Each row is a point. Before rounding, the points of a table are all equally far from one centre. They may lie mostly on one side of it. Write the centre, to within rounding.
In the rows, 128 means zero.

Points (8 x 3):
[[129  98 110]
 [ 74  74 142]
 [141  66 171]
 [154  79 147]
 [ 90 141 151]
 [149 125 169]
 [134  60 168]
 [147 110 184]]
Centre: [112  99 154]

Points, 15 rows:
[[137 173 135 131 177 166  93  93]
 [ 96 155  93 155 132 106  86  69]
 [ 62  95 143 146 121 122 106  87]
 [114 125 169 181 203 135 130 113]
 [114 133  94 169 171 136 156  68]
 [127 145 141 177 212  94 118  98]
 [ 69  86 104 142 159 120  79 148]
 [ 65 129 100 182 162 105  95  86]
 [110 138 141 175 197  93  64 100]
 [ 88 152 125 114 173 157  69  87]
 [ 67 100 145 164 166 115  92 155]
 [112 104 175 161 160 104 155  96]
 [ 84 104  81 155 156 174 108  93]
 [147 164 117 183 194 140 109 124]
 [127 152 143 134 209 139 108  69]]
Centre: [117 120 123 142 160 124 109 111]

Points (17 x 12):
[[137 103  79 112 153 147 184 183 176  70 123 102]
 [ 89 123  85 155 161 106 164 141 101 116 135  85]
 [137 111  91 116 102 103 236 141 158  62 146 109]
 [ 80  95 154 137 139 119 208 142 146 104 143 155]
 [132  82 123 163 155 140 189 152 170  46 150 105]
 [102 104 120 123 161 136 159 182 112  83 187  87]
 [119 121 101 101 150  71 172 177 177  87 177  83]
 [ 65 104 103 144 139  96 128 142 162  73 154  94]
 [ 97 109 115 135 126  92 211 181 166 105 151 151]
 [ 89  87  94 121 121 107 192 178 137  62 162 128]
 [ 70 143 140 147 148 100 181 144 175 101 112 133]
 [120 167 121 132 156  61 161 152 164  89 132 126]
 [115 128 104  99 132 109 198 190 191  91 112  85]
 [ 95 141 110 134 120 138 179 194 191 106 170  87]
 [101 126  74 122 118  84 195 120 155  72 184 115]
 [131 126  97 152  98  75 181 168 134  60 164 131]
 [120 127 152 109 136  80 157 173 135  60 115 143]]
Centre: [129 117 124 124 123 120 166 137 148 102 143 104]

Points (27 x 20):
[[174 157 142 139 106 165 184 113 183 126 189 185 115 104 131 149 171 185
  130 152]
 [161  89 139 125 132 107 152 158 182 111 164 138 114 146 198 131 198 170
  174 122]
 [160 144 109  68 177 122 193 139 173 164 110 125  90 108 136  75 191 205
  109 143]
 [176 114  89 163 122 102 174 154 196 154 139 193  91 121 119  93 163 140
  151  87]
 [161 104 101 151 179 111 123 154 188 183 155 156 141 121 137  74 130 156
  141 158]
 [196 171  74 110 150 130 135 155 134 156 122 124  70  86 187  60 188 170
  178 100]
 [196 127  79 104 169 111 183 151 140 135 102 155  68 147 197  82 133 163
  201  89]
 [164 151  53 122 159 125 117 103 100 136 124 166  76 131 145  91 173 195
  139  93]
 [179 143 149 177 114 139 126 144 170 170 150 134 135  89 149  97 177 199
  161  72]
 [161  80  78 134 113 171 165 162 145 168 155 115 123  87 149 124 195 160
  174  80]
 [185 109 122 136 134  81 165 152 155 205 121 159  83 101 138  81 194 146
  169 126]
 [192  64  87 139 154 149 120 126 163 126 120 147 101 102 167 126 214 144
  126 119]
 [186  82  99 128 138 172 133 137 149 134 159 158 105 101 121 104  94  86
  147 117]
 [172 168  66 122 150 123  93 139 188 156 120 135 135  97 118 128 116 180
  142 122]
 [171  98  66  94 117  84 158 111 179 152 139 130 124 115 117 109 191 129
  162 134]
 [117 117  94 105 161  80 134 149 159 162 157 149 160 115 141 107 119 120
  173 121]
 [143 104 105 167 140  99 150 117 190 136 133 152  42  94 172 100 148 161
  153 151]
 [148 143  87 143 120 103 162  95 191 168 147 124  95 159 105  83 148 181
  178 113]
 [186 128  59 126 149 151 106 131 158 134 177 121 157 137 136 117 171 195
  155 124]
 [179  79 110 156 124 142 120 149 179 167 104 167 151 123 154  66 177 164
  165 114]
 [153 129  97 200 144 152 169 105 209 149 126 180 131 124 178 127 157 182
  181 129]
 [215 122  90 151 110 130 176 115 195 155 127 149  62  91 136  74 153 154
  178 147]
 [200 126  95 127 120 126 146 147 114 161 151 110 167 134 190 118 222 167
  109 133]
 [198 116 124 118 179 173 189 126 186 161 160 113  56 100 153  48 161 143
  116 105]
 [124 120  87 190 136 131 207 124 118 164 104 121  88  89 117 116 149 176
  138 100]
 [208  78 114 146 107  90 187 135 189 182 115 149 117  79 166 101 144 153
  136 102]
 [223 114 148 135 199 159 137 155 135 181 149 187  78 114 175 113 137 122
  142 114]]
Centre: [166 143 117 120 141 147 167 125 145 148 128 139 115 121 164 112 146 148
 139 119]

Points (28 x 24):
[[130 190 130  60 107  79 127  98 107 120  87 116 162 158 187  80 109  73
  103  86 144 129 116  92]
 [123 176 120  91 105 131 119 181  95  55 126  90 189 151 192  83 105 164
  136  87 146 122 137  80]
 [119 143 169  96 164 150 114 161 141 100 101  97 136 128 195  79 140 133
  134  57 156  63  65  75]
 [109 171 158 105 132 162 139 111 125 155 194 121 112 157 165  97 170 203
  100 157 125  66 124 109]
 [128 157 118 127 104  63 108 142 155 121 146 118 169 135 165  83 115 119
  109  54 156 109 170  68]
 [145 143 148 122  93  97 119 123 170 148 103 138  90 131 182  72 127 180
  122 170 152  86 112 114]
 [140 129 140 117 127 126 141 156  80 140 115  81 181 142 178 135 151 173
  132  83 144  27 124  66]
 [ 97 135 108  99 119  98 150 145 114  91 124  91 216 153 190 101  98 135
   93 132 139  69  30 126]
 [132 219  80 110 156 133 123 124 144  93 144 113 112 149 197  84 118 153
  120 138 144 134  89  97]
 [176 153 165  75  95 127 146 105 153 105 194  70 155 100 192  94 139 169
  141  72 175  51 105  89]
 [ 97 120 137 118 139 111 121 176 172  86 141  83 180 113 134 133 166 145
  145  72 155 104  77 152]
 [ 89 136  84  66 138 120 128 169 100 139 119  78 101 133 165  80 121 143
  111 154 111  70 140  86]
 [ 91 157 166 112 129  67 116  82  93  91 139  76 105 173 182  67 144 132
   96  83 166  75 127  99]
 [ 87 150 192  74 108 139 108 136 175 124  96  48 179 158 184  69 123 148
  167 107 150  79  94 153]
 [ 87 213 119 106 137 108 137  70 173 100 118 101 148 129 171  99 158 159
   70 120 158  59 108 116]
 [139 173 108 117  78  78  64 102 113 137 130 102 187 151 157  82 128  94
  107  72 162  88 129 123]
 [161 115 118 110 149  97 125 152 182  77 176 107 171 149 211  91  76 146
  139 101 134  78  86 141]
 [102 154 116  92 157  46 121 178  89 180 150 125 182 147 190 114 164 119
   89 101 127  80 128 117]
 [142 136 146  59 135 115 145  92 111  69  86  93 173 125 154  54 154 104
  157 125 157  99 113  86]
 [122 210 117  98  95 118 164 156 151 100 147 103 159 178 177  74 104 154
  196 112 103  86  89  66]
 [ 88 128 144  82 106 110  94 160 132 111 114 121 151 202 168  87 100 164
   99 100 172  79  73  73]
 [ 96 141 149 142  97 136  90 159 132 122 150 135 168 133 161  63 118 115
  170  54 148  80  95  97]
 [ 97 177 155  73 145  55 152 133 183 101 111  62 131 134 210 109 117  94
  114  91 144  68  95  82]
 [ 73 183 117  95 130  46 170 146 121  84  99  87 143 160 170  81 133 137
  159 118 150  96 149 126]
 [144 200 149 110 113 115 111 115 145  86 128 101 148 130 194  42 146  82
   50 132  99  81 131 132]
 [107 153 129  90 101 150 137 160  95 114  81 101 140  92 172  71 147 183
  118  60 162  97 108 121]
 [126 150 177  66 168 149 153 147 187 126 152  72 116 160 187 104 171 133
  121 121 169 101 157 121]
 [ 96 108 192 111 135 121 131 141 123 126  71 133 142 168 157 111 127 116
  116  82 150  87  76 107]]
Centre: [128 158 145  92 116 105 130 134 132 123 146  95 156 141 172  97 142 142
 121 114 120  92 104 117]

Points, 30 rows:
[[103 164 121 122 101 125  80  99 193 203  84 111  99 147  95 152 183 167
  119 150 152 187  59 126]
 [ 87 123 137 194  72 154 105  62 117 116  38 125 111 122  85 106 167 141
  104 134 164 156  88 175]
 [167 169 149 197 155  93 104 108 146 170  72 173  53 102 115 151 131 120
  142 143 159 139 113 107]
 [149 191 167 106  54 135  79  72 104 155 108 139 116  76 122 136 151 130
   94  95 164 126 104 134]
 [116 153 131 138  85  97  71  91 149 106  88 189 142 158 157 157 183 112
  124 108 126 226 169 161]
 [117 195  99 182 112  90  99  90 107 129 116  81 139  78  93 140 146 165
  114 159 118 148  55 176]
 [109 177 137 157 183 106  60 158 126 116  58  95 104 133  94  69 178 119
  149 132 160 165  79 139]
 [184 172 158 179 156  99 154 107 114 121  98 143 139 170  87  89 171 117
  107 137 181 177 116 114]
 [126 208 142 171 111  52  95 112 121 131  44 173 116 175  98 108 145  92
  150 114 149 106  98  88]
 [139 198 168 178 105  91 112  81 104  65  63 125  95 137 136 133 192 165
  124 123 115 197 120  98]
 [ 71 148 135 171 117  82  78  44 125 185 145 144 150 135  82  97 186 154
  116 136  97 109  98 117]
 [124 107 113 187 128  73  75  66 125  72  78 159 166 127 124 128 166 175
  139 146 154  94 133 170]
 [106 145 124 148 116  83 138 127  79 197  94 136 167  95 154  79 163 159
   99 146 147 105  93 144]
 [ 95 173 118 122 162  76 116 181  96 149 137 192 131 170  98 115 183 127
  115 130 144 132 162 176]
 [112 167 136 130 122  59  45  85  97 140  64 140 137  88 100 125 173 158
  117 159 152 161 171 172]
 [142 133 122 214  96 137  76  94 119  92  80 139  91 150 116 131 167 122
  160  64 168 158 117 155]
 [150 128 187 112  77  57 124  99 134 132  63 133 148  86 100  97 205 113
   89 156 156 111 116 142]
 [138 171 117 135  56  70 150 122 130 178  91 141 127 124 112 118 194  71
  137 101 156 165 107 110]
 [ 93 102 136 159 103  79  69 129 108 109  70  80  90 141  91  98 219  88
   90 128 121 153 139  93]
 [126 196  87 135 157  67 155  80 104 116  51 119 102 121 112 143 134 171
  151 146 114 127 126 157]
 [141 134 100 152  87 106 141 113 129  98 116 123 175  65  87  97 184 135
  130 166 134 134  85 110]
 [105 196 171  84 114 104 126 116  99 156  42 125 161 134  74 168 165 127
  107 145 108 140  37 114]
 [140 156 167 145 108  67  56 134 127 164 116 173 129  90  83 115 142 111
  140 181 103 154  72 133]
 [132 168 102 136 106  39 149 110 121  92  85 155 126 157  97 126 145 110
  148 164 152 180 111 186]
 [120 151 159 204 122 107  81 171 157 151  78 137 134 102 127 122 185 110
  154  94 106 168  60  73]
 [138 227 100 150 139 138  60  69 129 113  79 158 111 136  49 143 191 109
  105 110 145 162 123  85]
 [ 98 196 115 128 168  60 136 119 150 154  98 164 139 105  99 127 181 102
   98 219 174 160 128 152]
 [131 140  49 103 118  66 159 112 128 131 112 131 104 128  83 156 136  88
   87 116 101 124  78 102]
 [160 153 114 130 133 115  60 133 121 161  42  89 151 120 144 141 105 109
  149 114 108 141  61 136]
 [106 141 118 141 100 108  76  80 150 148  94  81  59 115  66 159 166  99
  122 136 136  80  85  81]]
Centre: [107 156 134 145 134 111 102 112 139 124  93 141 126 135 126 147 173 121
  97 126 129 131 104 136]

Points, 27 rows:
[[ 69 127 118 195 135 126 163 123 172 171 119 171 105  74 117 148 145 136
  137 124 158 119 136 192]
 [ 81 134 112 134 118 155 150  90 209 188 122 132 107 100 133 138 137 134
  139 112 216 133 120 148]
 [ 53 163 138 163  58 161 156  84 165 166 104 206 108  90 135 163 134 107
  163 146 160 153 111 147]
 [ 88 104 151 188 105  98 135  80 219 194 148 190 158 101 134 142 125 104
  124 125 206 106 134 144]
 [111 127 160 190  95 102 146 116 214 183 160 144 110  50 132 117 178  79
  155 102 154 134 137 149]
 [ 83 146 132 191  65 138 133 116 160 134 137 138  86  78 128 138 126 104
  147 161 180 178 107 145]
 [105 117 111 184 100 105 131 104 173 215  88 171 112 113 152 139 146  94
  114 125 199 108  67 120]
 [132  93 185 186  70  98 179 103 184 147 108 166 132  63 132 168 152 123
  126 112 169 115  81 133]
 [108 119 127 171  79 127 147 116 157 153 155 172 124  75 144 155 108 136
  190 146 183 110 142 172]
 [106 115 108 191  99 145 165 124 194 150 157 146 107  99 126 145 156 105
  163 120 171 128 148 144]
 [129 118 127 167  78 117 183  69 207 162  97 188 123  68 141 120 171 148
  112 132 202 107 134 170]
 [126 114 149 186 132 179 172 141 196 134 102 169 159 102 155 139 147 142
  136 131 172 124 148  96]
 [144 109 146 172 103 127 134 107 167 152 102 164 128  55 193 132 140 160
  121 115 188 149  85 171]
 [134 133 138 185  72 163 176  93 162 145 108 168 119  73 101 146 169 131
  138 112 209 121 134 142]
 [ 97 138 119 197  87  91 141 113 206 194 140 168 126  66 114 149 167  92
  137 125 200 144 116 145]
 [ 88 125 153 215  71 132 182 103 206 189 125 172  97  78 149 132 154 120
  160 120 146 113 150 124]
 [ 51 152 181 156 112 137 173  80 202 170 118 206 140  82 154 159 113 140
  138 135 136 121 172 160]
 [ 90 117 110 161  98  91 134  71 202 187 122 138 144  46 131 118 161 102
  139 117 133 124  91 166]
 [ 59 175 139 143 113 111 152 128 170 179 115 193 119  74 102 127  92 118
  151 115 189 104 131 192]
 [ 71 131 120 184  75 104 130  89 156 216 104 166 109  83 158 174 161 100
  139 122 208 109 149 160]
 [119 115 152 187 105 124 166  78 202 122 107 156 132  85 124 152 131 144
  162 135 205 133 143 154]
 [149 142  95 170  78 123 133  89 145 144  91 141 104  40 122 131 112 115
  165 115 166 129 120 146]
 [106 160 166 179 103 150 168  53 171 175 127 133 122  57 145 120 126 135
  156 134 169 145 142 158]
 [ 91  93 149 200  57 130 180 108 208 149  99 161 138  62 138 139 131 135
  152 108 194 127 125 150]
 [ 61 151 154 180  96 110 160  73 160 167 101 107 126  89 122 129 143 112
  140 101 184 140 117 171]
 [ 76 109 145 178 129 120 134 105 181 205 127 137  97  44 131 114 157 134
  148 109 179 105 102 139]
 [118 116 132 127  94  75 134  99 169 131  75 202 157  34 123 139 134 134
  141  78 165 168 147 166]]
Centre: [110 122 165 130  84 123 119 127 172 169  88 167 127  91 136 121 137 103
 115 142 151 127 148 140]

Points:
[[121 159  54 150 119 121 132  87 149 187  77 127 143 160 109  84  70 171
  122 138 115 170 111 127]
 [130 150  68 133 105 151 150  48 158 149 120 148 126 176 149  58  63 194
  143 119 135 148 152 118]
 [152 140  62 141 114 105 152  92 161 158  67 128 107 144 121  80  62 178
  140 124 130 175 132  94]
 [161 149  97 136 133 122 138  82 116 150  79 155 130 170 115  90  86 198
  144 158 130 117 158 139]
 [121 165  78 163 121 142 152  83 158 149  72 115 136 169 131  47  72 203
  142 105 153 142 127 136]
 [140 136  54 146 121 127 134  58 152 156 122 117 125 140 136  54  74 185
  142 116 143 164 137 115]
 [135 119 110 155 133 148 167  56 160 159  76 110 107 209 124 103  94 206
  133 136 139 179 132 150]
 [124 118 102 195 129 125 153  88 154 165  86 148 128 147 142  71  82 193
  157 128 121 178  95 119]
 [132 150  79 157  98 128 168  74 128 156 106 124 116 139 135  77  55 180
  146 124 109 187 146  81]
 [145 155  90 140 127  90 141  84 187 130  79 144 122 166 103  78  91 192
  149 137 138 165 122 109]
 [153 165  92 178 129 107 183 113 145 153  99 148 103 171 114  55  61 189
  136 113 158 149 140 131]
 [128 112  76 164 154 164 160  82 163 150  73 132 129 164  92  64  95 194
   94 104 146 126 122 117]
 [119 143  50 156 126 114 178  57 148 162  84 151 134 171 105  92  60 207
  158 109 157 166 171 129]
 [122 151  54 154 134 126 166  90 161 169 110 146 130 183 152  93  78 205
  155 117 129 164 126  90]
 [ 93 143 100 189 103 106 178  45 150 149  77 149 127 191 134  85  81 182
   99 112 126 190  98 117]
 [134 158  98 144 123 142 154  63 144 163  66 125 145 136 126  82  54 223
  130 104 165 187  92 152]
 [151 154  67 154 120 148 162  70 164 149  70 121 145 175 122  75  56 194
  147 132 163 183 150 158]
 [140 171  74 120 143 139 157  78 155 171 103 119 119 153 113  54  88 192
  142 118 150 163 123 128]
 [108 150  78 159 133 145 163  70 144 145  89 131 111 166 101  68  37 189
  117 139 174 189 127  96]
 [171 114  87 142 142 133 163  62 198 169  71 147 120 173 134  74  60 171
  143 113 168 173 140 131]
 [143 119  99 171 106 109 149  73 184 172  79 130 129 147 128  58  76 185
  142 127 123 155 109 121]
 [124 141  79 144 168 127 153  81 158 181  88 166 101 161 143  68  73 195
  126 133 149 159 164 149]
 [151 135  96 138 133 120 160  85 186 169  63 133 117 149 135  96  74 224
  111 133 136 142  97 118]
 [122 142  70 184 163 139 168 115 119 157 112 153 151 162 109  58  50 184
  133 102 139 168 127 115]
 [112 122  85 160 144 150 166 122 168 198  95 148 147 180 128  78  72 182
  145 119 103 158 121 129]
 [146 149  84 152 130 150 173  66 173 148  73 138 140 149 129  53  91 201
  144 144 146 157 135 106]
 [139 163  76 187 154 129 152  87 194 130  70 141 128 144 133 127 110 162
  154 137 130 136  98 140]
 [128 153  91 158 123 124 175  73 152 184  89 140  96 160 150  95 105 194
  124 140 109 133  97 132]
 [145 119  64 179 136 113 198 102 140 138  97 140 164 142 132  64  95 196
  128 130 144 181 141 100]
 [126 148  82 138 113 145 144  86 119 174  58 143 141 164  90  82  77 198
  145 106 112 155 118 118]
 [135 140  88 161  99 104 135  86 190 175 117 156 107 176 142  89  53 195
  114 120 133 165  96 119]]
Centre: [118 134 118 145 122 133 166  87 148 140 108 144 148 145 130 131  77 154
 112 107 158 154 139 132]

Points:
[[113 128 169 103  72  99 128 166 134 132 193 174 188 134 176  97  80 102
   95 106 136 141 105 106]
 [133 128 136 100 108 137 152 176 133 153 210 144 191 106 200 126 127 111
   95 123 108 133  76 149]
 [141 120 145 111  80 118 104 134 178 148 204 157 180 154 214 101 128 128
   91 115 108 139  88 124]
 [103 127 143  76  87  99 149 176 159 115 209 129 165 204 184  94 137  86
  110  90 131 113  82 105]
 [ 63 121 119 109 122 130 143 136 140 113 199 157 151 161 211 128 126 134
   75 140 163 113 132  93]
 [105 128 173  78 100 132 115 144 125 159 197 164 184 186 179 134  84  96
  104 110  97 138  93 107]
 [111 104 147 100  89 137 157 133 162 127 234 148 183 150 156  90 118 146
  122 124 108 157  75 134]
 [ 71  91 165  67 117 120 134 152 120 124 197 143 159 156 226 109 110 113
   90 112 137 110  56 136]
 [106 114 137 115  67  95 136 150 170 116 209 159 166 141 207  89  92  78
  104 108 131 122  57 124]
 [ 98 152 157  77  94 132 126 138 146 146 156 169 170 155 197  66 109 133
   59 147 117 149  81 112]
 [ 79 132 134 129 105 113 166 148 127 169 237 137 183 151 182  79 113 101
   98 103 127 110  91 102]
 [ 94 100 162  98  79 107 149  92 157 131 215 155 161 155 194 111  71 112
  125 106 110 113  75 141]
 [126 152 136  78 115 108 155 128 108 120 214 174 207 173 164 121  92 144
  118  89 154 118  92  96]
 [110 131 178  75 117 142 187 156 162 157 206 159 171 150 169  95 116 136
   72 127  97 106  79 117]
 [116 137 128  67  99 133 156 164 125 146 193 166 168 161 220  98 119  94
   84 125 151 102 115 104]
 [ 88 117 169  80 114  89 153 164 185 126 170 122 168 198 199 103 135  95
   64 114 133 140  66 131]
 [ 96 137 115  78 113 119  81 141 144 158 192 133 196 130 169  91 125 144
   71 117 115 155  93 127]
 [122 146 152  90  84 105 137 143 176 116 207 156 139 122 220 114 104 119
  104 112  97 139  54 129]
 [ 99 171 134  97  89 141 135 143 135 178 194 161 179 156 169 114 103 107
   98 104 143 110 123 138]
 [156 130 140  97  96 114 121 156 150 123 243 156 146 154 177 101 109 127
   74 123 107 105  69 135]
 [ 97 131 158 105 105  95 132 142 114 107 202 134 187 155 187 107  89 109
   85 173 108 106  96 133]
 [152 111 153 123  89 105 146 174 167 143 208 157 186 175 175  93  83 144
  110 103 122 106  71 125]
 [110 132 147 100 112  90  75 143 163 128 221 140 158 155 181 110 102 105
  107 136 124 112 117 107]
 [ 77 160 144  98  77 115 142 153 167 124 210 147 144 161 174  94  79 101
   95 120 152 105  87  96]
 [123 135 139  70  75  99 113 134 148 123 199  99 183 168 172  96  86 112
   89 119 107  77  61  98]
 [107 140 174 108  79 133 134 143 116 126 211 158 163 182 159  69  93 125
   96 122 103  93  89 115]
 [109 108 144 123 115 136 143 160 126 125 230 142 153 171 223 118  84  96
   86  86  88 127 100  95]]
Centre: [121 116 121 113 136 115 148 124 136 125 147 135 143 149 157 111 116 113
  99 101 120 122  79 109]

Points, 29 rows:
[[ 87 195 124 247 101  66 141 126 117 149 118 137 175 168 137 131 136 132
  107 124  92 112 161 114]
 [108 143 131 219  62  81 164 115 107 139 115 214 119 131 146  88 159 167
  165  89 130 115 157 111]
 [121 173 105 212  43  77 139 125 136 201  75 200 150 187 146 119 168 131
  162 153 106 138 130 105]
 [ 76 184 129 192  47 105 121 123 103 185  84 164 151 171 162 150 165 142
  158  93 121 124 138 121]
 [ 92 185 115 242  62  86 166 120  93 117  84 148 161 153 139  76 149 146
  135  87 108 131 152 109]
 [104 182 112 212  68  97 173 129 104 145 124 160 182 127 138  92 167 178
  174  86  77 126 145 109]
 [ 98 200 157 163  53 107 154 114 120  97 122 150 154 153 146 114 121 123
  152  77  79 117 207 133]
 [ 92 166 119 215  43 107 145 140 120 122  88 193 157 132 134 118 183 140
  179  72  93  94 121 114]
 [145 148 124 194  29 102 149 127  93 131 111 166 137 165 108 145 147 183
  158  87  89 125 149 105]
 [120 162 125 209  69 108 159 125  80 107 136 149 159 150 173 139 165 145
  162  81 109 131 154 100]
 [134 191  99 214  67 102 196 127 110 133  83 157 124 143 167 146 136 123
  179  90  87 114 141  89]
 [111 133 156 206  44  82 145 107 100 121 140 163 115 119 124  80 184 146
  178 125 106 159  97 112]
 [105 183 155 211  85  92 116 154  86 145 149 187 134 153 151 141 165 139
  146 115 151 133 150 115]
 [113 154 122 216  57  93 145  99 103 142  99 148 168 118 121 123 169 192
  145  80 101 103 140 103]
 [136 173  91 206  86 104 133 159  76 126 119 146 135 114 121  92 126 127
  159 163 137 131 160 139]
 [136 175  97 213  73  73 140 118  97 180 106 166 149 115 133 165 135 138
  162 115 102 114 177 127]
 [122 165 181 178  73 107 158 138  71 104 114 148 142 153 145 142 147 125
  191  89 127 113 138 117]
 [106 135 112 171  90 114 136 122  64 163 120 179 148 135 169 122 132 125
  134 106  93  93 170 132]
 [ 68 165 152 194  85  87 144 127  98 179  67 151 144 136 135 123 162 113
  167 108 126 108 142  94]
 [103 149 109 236  81  62 102 134  89 151 114 167 135 133 139 101 137 128
  139  97  82 104 144 143]
 [144 201 133 220  47  90 123 145  94 116 135 180 178 160 130  99 166 178
  133  88 116 103 139 126]
 [108 117 155 247  82  88 147 134 113 170 133 141 139 108 142  98 120 146
  160  96 107 115 126 150]
 [121 181 119 236  83  86 132 121  95 134 119 186 192 147 163 124 129 144
  127 101  89 120 141  84]
 [ 72 167 110 198  43 110 141 155 142 113 102 150 139 153  97 123 141 170
  159  95 155 156 143 128]
 [ 97 160 119 170  50  82 140 118  85  95 150 176 161  89 134 103 145 122
  140  86  97 122 150 121]
 [ 79 177 133 188 102 123 158 120 120  95  82 156 124 159 142 153 160 144
  196 130 102 117 142 101]
 [138 135  99 198  85 113  99 116  90 164  87 149 133 168 117 112 147 138
  177 126  89  97 179 124]
 [ 72 159 130 214  89  87 153 124  88 113 112 148 133 166 156 101 159 116
  156  98 100 134 169  97]
 [ 81 177 120 204  79  90 155 121  94 128 104 172 169 142 138 137 153 170
  143  82 100 145 166 105]]
Centre: [143 176 131 174  89 114 152 101 156 143 118 162 141 152 120 105 145 113
 132 112 115 128 117 143]

Points:
[[196 114 147 133 146 107  48 119  88 160 121  28 155 151 102 130 137 135
  147 146 142 129 140 105]
 [198 100 157 111 140 141 100 104  97 145 137  44 155 129  47 133 150 121
  130 121 156 142 116 116]
 [192  86 151 103 120 105  92 144 104 167 124  41 140 141  72 170 161 142
  146 127 115 150 143 103]
 [168  76 173  85 153  91  84  92  71 190  89  62 140 136  67 152  97 133
  131 115 117 140 119 135]
 [184 104 169  76 141 112  84 127  62 158 148  68 135 146  82 109 174 154
  163  66 149 175 129 128]
 [179  73 127 106 161 130 112 113  77 176 112  69 141 173  64 154 108 152
  161  67 163 154 157 113]
 [156 110 160  94 152 119  92 122  54 179 125  57 171 124  89 152 121 115
  163 114 129 159 129 110]
 [189  87 199 117 171  90  85 141  97 173 114  87 158 148  68 145 141 101
  143 118 152 170 115 112]
 [159  99 156  86 140 109 100 108  85 181 133  64 174 166  62 150 133 192
  143 115 151 157 129 152]
 [167  86 161 115 165  80  91 131  73 140 162  80 171 153  47 140 118 162
   97  97 149 189 105 129]
 [161  65 148 114 181 104  62  77  93 145 150  67 159 153  74 130 137 133
  148 101 144 135 167 102]
 [190  85 129  82 151  94 110 141  85 151 137  62 162 170  89 135 125 164
  151 131 160 181 129 130]
 [213 105 137 108 151  96  84 147  66 182 131  58 166 145  82 106 156 113
  113 101 160 138 120 145]
 [191  77 151  84 131  74  93 109  74 131 130  58 155 148  57 157 117 121
  130 115 134 158 130 130]
 [152  91 163  82 152 136 102  97  72 133 134  66 157 181  84 133 155 145
  146 124 135 119 127 105]
 [180  60 176 102 131 145  72 105  77 168 146  53 155 159  61 103 146 150
  132 125 120 134 154 106]
 [198  98 167 116 153 125  79 108  81 182 155  49 162 146  74 128 100 120
  149 140 100 145 157 139]
 [202  95 154 128 142 114 128 126  66 152 136  42 104 119  80 113 122 137
  129  97 156 195 148  91]
 [186  97 156 103 136 121  81 160  70 192 127  54 157 149  91 138 152 148
  151 141 147 131 152 130]
 [181  86 173 110 153 107  73 126  99 156 116  32 172 181  82 139 160 138
  119 124 138 139 130 102]
 [173  82 173  99 141 112  87  85  63 162 117  36 140 146  86  99 134 112
  133 144 142 158 158 131]
 [183  96 154 118 146 141  85 112  62 172 128  43 175 139  96 122 150  91
  127 104 134 146 150 110]
 [208  63 159 129 151  97  96  90  90 205 105  48 156 164  81 117 104 143
  137  76 154 147 118 134]
 [187 112 145 110 135  97  77 107  66 172 147  55 161 145  75 128 154 173
  139 134 136 125 115 114]
 [202  96 159  81 144 112  91 109  92 148 129  74 119 139  90 168 122 107
  161 135 134 157 119 105]
 [196 105 190 121 156 104  92 128  47 173 118  55 167 154  81 115 128 133
  121 103  97 116 117 138]
 [193 111 176 116 162 126  61 108  72 156 133  55 165 191  69 142 138 128
  136 109 147 132 118 119]
 [186  75 164  91 174 103  99 117  63 164 129  60 143 121  76 134 149 175
  136 105 130 151 117 127]]
Centre: [142 106 147 132 127 114  85 134 119 156 128  93 116 152  99 106 111 137
 120  89 127 150 131 137]
